Each row of a before or after table is a point. One or more steps were done to the points. Then noise was added and the rows were shuffled. The steps act on how far a point lies along the listed directions, d1 being the first. What was done? A step turns or swaps two directions, mirrors them in a line or flattens them onto one, adds a multiple of one to another, or multiplies one. Angles are multiples of 10 degrees, from the lower direction toward the higher: turns from -170 to 170, lines from 10 to 170 but not 90. Use the fewest steps. Two steps may share a direction if one is a turn and the other turns, adds or multiplies; they go together, in the order done. Otherwise the lowest direction goes first.

Directions:
(1): [-15  57]
(2): [-57 -15]
Before (11 x 2):
[[ 73 -14]
 [  3   7]
 [-14  -2]
 [-21  -1]
 [-10 -21]
 [ -4 -25]
 [-12 -12]
 [-16  -5]
 [ 13   5]
 [-10 -22]
 [ 36   5]]
After:
[[-13 -42]
 [  4  12]
 [-16 -25]
 [-16 -39]
 [-21   1]
 [-27  -6]
 [ 23  11]
 [115 -34]
 [ 59   6]
 [-37  -3]
 [ -5 -50]]
Steps: multiply d1 by 2; multiply d2 by 1.6

Directions:
(1): [ -4 -14 -31  63 -12 -72]
(2): [ 52  47  30  35 -57  15]
(3): [-26  20  80  24  43 -24]
Before, 13 rows:
[[  33   22   -6    4  -48    8]
 [  30   65   74   59  -17  -16]
 [  98   26  -64   12 -111   11]
 [  14   60   64   26  -22  -44]
 [ -36  -18    5  -16   53  -42]
 [ -26  -13   22  -47   43    6]
 [  32   42   50    4  -61   31]
 [ -25   -1   13   89   37 -116]
 [   5   31   38  -51   -2   75]
 [ -32  -13   22   62  -19  -62]
 [  15   79   44  -36    8   75]
 [  -2    5   12   25   -4  -41]
 [  -5  -34  -45   28  -22  -51]]
After (13 x 6):
[[  19   14   -7   19  -36  -16]
 [  25    9  -24 -105    2  104]
 [  69    9  -64   49  -83  -46]
 [ -26   -6   32  -11   40  -24]
 [ -17   66   59   57   33  -36]
 [  13  -29  -56  -33  -35   20]
 [  -4  -10   -2  -56  -37   70]
 [ -26   23   56   56   21  -48]
 [ -15   -7    2  -51   35    8]
 [  11    6   -1  -37  -13   28]
 [  12   28   48   29  -40  -11]
 [  20   54   44  -47  -22   26]
 [  33   56   52  -18  -12   52]]
Steps: mirror d1 and d3 in the line at 120 degrees; multiply d2 by 0.7

Directions:
(1): [ 53  69   2  20  -5   8  55 -65 -39 -47 -24 -39]
(2): [-33  23 -51  65   8   6 -57 -35  14 -54  69  14]
Before:
[[   7   61  -32   11   -4   13   33  -46  -17  -45  -11  -17]
 [  -9   -7   30   -5    5    7  -10  -17   -2   26  -17   24]
 [  28   38    2   15   16   -3   19  -45  -47  -33  -45   -9]
 [  18   -4    7   11    4   -1    3   11    0   -2   -1   -3]
 [  25  -61   86 -106  -29  -23   88   73  -30   90 -103   11]
 [  38    2   38  -48  -11   15   38   31  -14   34  -55   -8]
 [  23  -31   40  -70  -27   -3   29   41  -11   46  -47    3]
 [  13   12   -7    3   -1    4   -8  -10  -19  -20  -10  -13]
 [ -26  -51  -14  -30    9   -3  -44   65   44   13    0   48]
 [  44   58   -1   32   14    4   34  -53  -35  -42   -2  -23]]
After, 10 rows:
[[ -39   -9  -32   38   24   -9  -59   -7    0  -22   17   36]
 [   5   10   28    7   10    6   -4  -35   -6    9  -20   16]
 [  -7   -8  -13    2   -1    2  -29   13   -8   -9    3    1]
 [  26   62  -18   35   -6   27   -6  -41  -16  -49   18  -15]
 [  49  115  -24   71  -18    2   65 -117  -67 -107    0  -31]
 [  40   63  -13   20  -23   15   26  -60  -39  -59    5  -21]
 [ -38  -22  -25   38   21   -3  -62   15   19   -4   61   36]
 [ -60  -11  -47    1    2   10  -40   20   35   -2   29   32]
 [  14   -2    4   17    7    1    1    5    3   -7    4   -3]
 [  53   14   16  -50    3    2   59   11  -12   -8  -78  -10]]
Steps: turn d1 and d2 by 120 degrees
